Each row of a before or after table is a point. One or more steps were done to the points. Then noise was added and the rows were shuffled. The steps act on how far a point lies along the listed directions, d1 being the first. Write out the steps. A step turns or swaps two directions, mirrors them in a line or flattens them onto one, adds a multiple of one to another, or multiplies one. Angles are multiples of 10 degrees, from the lower direction toward the higher: turns from -170 to 170, lines from 10 to 170 but not 90. Use the fewest steps. Two steps may share a direction if one is a turn and the other turns, adds or multiplies; they go together, in the order done. Otherwise the lowest direction goes first.
In the rows, 128 means zero.

Directions:
(1): [137  71]
(2): [ 71 119]
Before, 13 rows:
[[124  89]
 [152 114]
 [192  93]
 [222  83]
 [135 184]
 [146 185]
 [ 93 129]
 [ 79  84]
 [160 108]
 [105 175]
 [115 133]
 [180  95]
 [193 136]]
After:
[[103  67]
 [ 79 169]
 [180 148]
 [ 58 200]
 [ 76 180]
 [110 148]
 [ 97 112]
 [141  96]
 [181 125]
 [171 166]
 [120 192]
 [137 119]
 [ 99 147]]
Steps: swap d1 and d2

Directions:
(1): [ 86 111 117  61]
(2): [159 184 160  89]
(3): [ 71 181 120 152]
Before:
[[188 156 136  69]
 [159 177 159 153]
 [107 110 122 140]
 [153 139 140 158]
 [ 16 122  88 147]
 [179 114 145 170]
 [136 159 147  83]
 [204 162 159 186]
 [ 24 166 103 177]
 [ 49 155 100 158]
 [ 45 156 117 117]
 [162 128 150 142]]
After, 12 rows:
[[ 14 147 102  86]
 [114 117 129 124]
 [146 121 138  98]
 [100 184 139 155]
 [116 209 138 211]
 [ 64 115 119  66]
 [ 49 138 104  88]
 [195 130 126 120]
 [115 160 135 162]
 [133 154 138 191]
 [ 53 100 104  70]
 [138 142 143 161]]
Steps: turn d1 and d3 by -50 degrees; multiply d3 by 1.3; multiply d2 by 0.4

Directions:
(1): [161  93 119  57 125 125 154  56]
(2): [121  90  99 167 165  87 208 137]
(3): [112 200 117  66 159  86 148 154]
(4): [128  83 189  99  85  77 131 175]
Before (13 x 8):
[[129 148 100 186 180 168 139 101]
 [170 172  81 119 152 225  82  29]
 [160 152 129  90 140 146  99  64]
 [ 94 121 113 135 151  97 127 160]
 [127 152  61 110 153 156 133  76]
 [138 138  60 130 166 163 164  89]
 [143 126 107 102  87 181  67  56]
 [160 125  78 167 137 203  83  56]
 [152 114 120 108 126 118 168 125]
 [165  81 145  97  73 209  71  38]
 [142 140 109 128 133 134 161 103]
 [148 129 125 109 125 125 139  90]
 [128 179 122  93 132 165  74 103]]
After (13 x 8):
[[129 148 136 157 111 139 130 142]
 [122 124 124 153 116 155 106 164]
 [133 124 137 174 121 128 134 132]
 [159  67 124 174 142 123 174 114]
 [131 141 137 157 113 146 117 161]
 [124 104 107 134 161 101 191 118]
 [151  10 114 193 117 154 179  79]
 [143 140 158 109 137 140 104 114]
 [103 152 119  96 132 115  90 136]
 [107 117 108 157 122 127 132 152]
 [171  67 116 142 115 139 123  90]
 [131  46  97 165 116 110 175  96]
 [136  94 125 190 151 102 155 126]]
Steps: turn d1 and d3 by -40 degrees; turn d1 and d2 by 150 degrees; multiply d4 by 0

Directions:
(1): [130 220 105 120 103 160 138  69 126 191 137]
(2): [153 166 148 126 121  83 110 218 155 192 106]
Before (12 x 11):
[[163 103 153 125 132  80 116 216 149 153 109]
 [116 104 137 128 141 133 121 109 121  96 128]
 [121  89 118 155 122 140 121 124 107  89 129]
 [141  84 157 127 137  88 100 212 138 115  83]
 [125 119 133 124 134 121 114 151 154 123 122]
 [147 164 103 113 107 152 145  76 122 144 132]
 [134 172 125 125 137 118 134 142 141 167 116]
 [142 159 117 138 118 118 128 130 161 164 126]
 [142 171 129 114 110 109 132 189 146 186 113]
 [136  77 145 133 137  93 116 151 138  85 118]
 [150 202 136 114 112  82 110 201 166 206  98]
 [150 193 140 129 114 113 122 179 146 199 105]]
After (12 x 11):
[[123 152 121 121 122 136 115 121 150 145 125]
 [150 177 131 122 114  97 114 143 148 174 118]
 [120 148 112 127 116 184 149  37 108 111 136]
 [155 197 108 111 106 150 148  77 130 193 139]
 [119 132 111 128 146 151 146  75 120 113 130]
 [145 214 119 119 109 145 120 112 127 197  98]
 [129 134 144 127 139 107 106 159 137 136 114]
 [113 156  98 111 105 169 158  59 112 127 142]
 [143 130 122 153 115 111 112 184 129 146 115]
 [143  66 121 123 134 127 135 125 116  74 130]
 [127 123 103 139 121 145 141  83 144 116 138]
 [106 173  89 113 112 181 148   9 116 113 142]]
Steps: turn d1 and d2 by -120 degrees

Directions:
(1): [149 177 136 143  75 124  86 132 180  79 145 211]
(2): [ 84 185 116 170  86 114 197  69 108 161 161 134]
(3): [159 156 150 116 210  85 140 140 151 151 215 140]
Before:
[[146 138 131 135 144 145 117 146 122 122 140 137]
 [148 107 126 134 137 137 103 149 154 119 112 110]
 [152 116 144 103  95 169  58 180 170  59 113 166]
 [136 101 128 112 147 159 116 126  94 133  95  71]
 [157 135 149 123 164 105 147 116 144 125 155 107]
 [176 184 136 145 154  96 113 117 168  92 214 195]
 [143  90 149 114 209 109 104 165 129 153 123  96]
 [150 171 123 131 176 106 142 107 155 144 186 155]
 [189 140 140 105 171 114  72 175 181  79 139 168]
 [106 136 132 134 101 151 150 101 119 142 105 142]
 [116 169 129 146  32 145  92 106 172  77 115 171]]
After:
[[134  62 143 104 224 119 113 164 104 170 100  58]
 [186 146 123 141  49 156  22 147 191  10 102 236]
 [128 112 133 112 205 132 165 112  78 180 148  42]
 [147 139 131 134 136 149 110 147 126 115 131 142]
 [146 105 105 121 101 167  76 133 151  88  68 151]
 [105 145 134 136 108 144 160  98 122 150 125 144]
 [153  93 142 116 134 135 120 127 131 107  91  92]
 [169 206 163 125 115 115  79 162 214  69 223 233]
 [149 129 131 137 157 121 121 140 159 133 151 115]
 [139 244 145 166  20 114  84  98 220  60 186 250]
 [199 163 141 111 141 114  48 178 206  51 144 212]]
Steps: multiply d1 by 2; mirror d2 and d3 in the line at 150 degrees

Directions:
(1): [ 80 166 165 112 104 139 221 121  73  73 149 144  95  85 171 143  70 135]
(2): [ 91 149 165 162 180 187 124 148 125 194 215 130 126  78 125 162 180 102]
(3): [ 63 188 124  72 123 125 103 169 214 115 164 108 107 147 152  50 123 134]
Before (8 x 18):
[[ 93 177 153  78 108  98 175 134 110  97 137 136 103 123 174 124  93 134]
 [ 79 175 174 113 116 159 223 117  74  83 162 142 100  72 176 151  72 142]
 [160 104 127 150 125 113 155 109  87 108 105 139 143 124 128 159 118 115]
 [ 65 181 161 118 140 170 155 159 124 128 172 120 127 101 147 131 129 120]
 [ 60 163 175 115 109 132 189 143  96  77 175 151  99 114 177 135  86 135]
 [116 155 174 138 138 148 192 148  91 116 172 148 127  84 138 150  93 117]
 [110 134 129 148 170 149 100 139 170 175 182 116 137 104 129 144 161 138]
 [171  90 121 169 109 108 161  88  49  90  73 128 143 111 118 189 112 139]]
After (8 x 18):
[[ 59 196 181  93  91 156 245 119  68  54 160 141  82  62 196 143  46 157]
 [ 67 160 172 103  88 110 216 126  73  46 144 165  94 114 184 136  48 142]
 [ 74 173 139  80  99 116 168 145 131  71 121 117 125 138 158  90  85 145]
 [102 143 158 181 161 173 149 123  83 148 183 116 127  62 131 196 165 118]
 [117 152 156  94 103  93 201 112  67  91 112 148 103 112 176 161  74 135]
 [111 143  95 100 133 102  88 147 203 126 140 102 139 147 143  90 117 153]
 [118 131 148 155 154 146 145 138 104 140 163 139 139 100 134 158 140  95]
 [ 87 190 177 100 121 136 200 162 120  95 170 143 112 103 156 121  75 129]]
Steps: multiply d1 by 1.3; turn d2 and d3 by 90 degrees
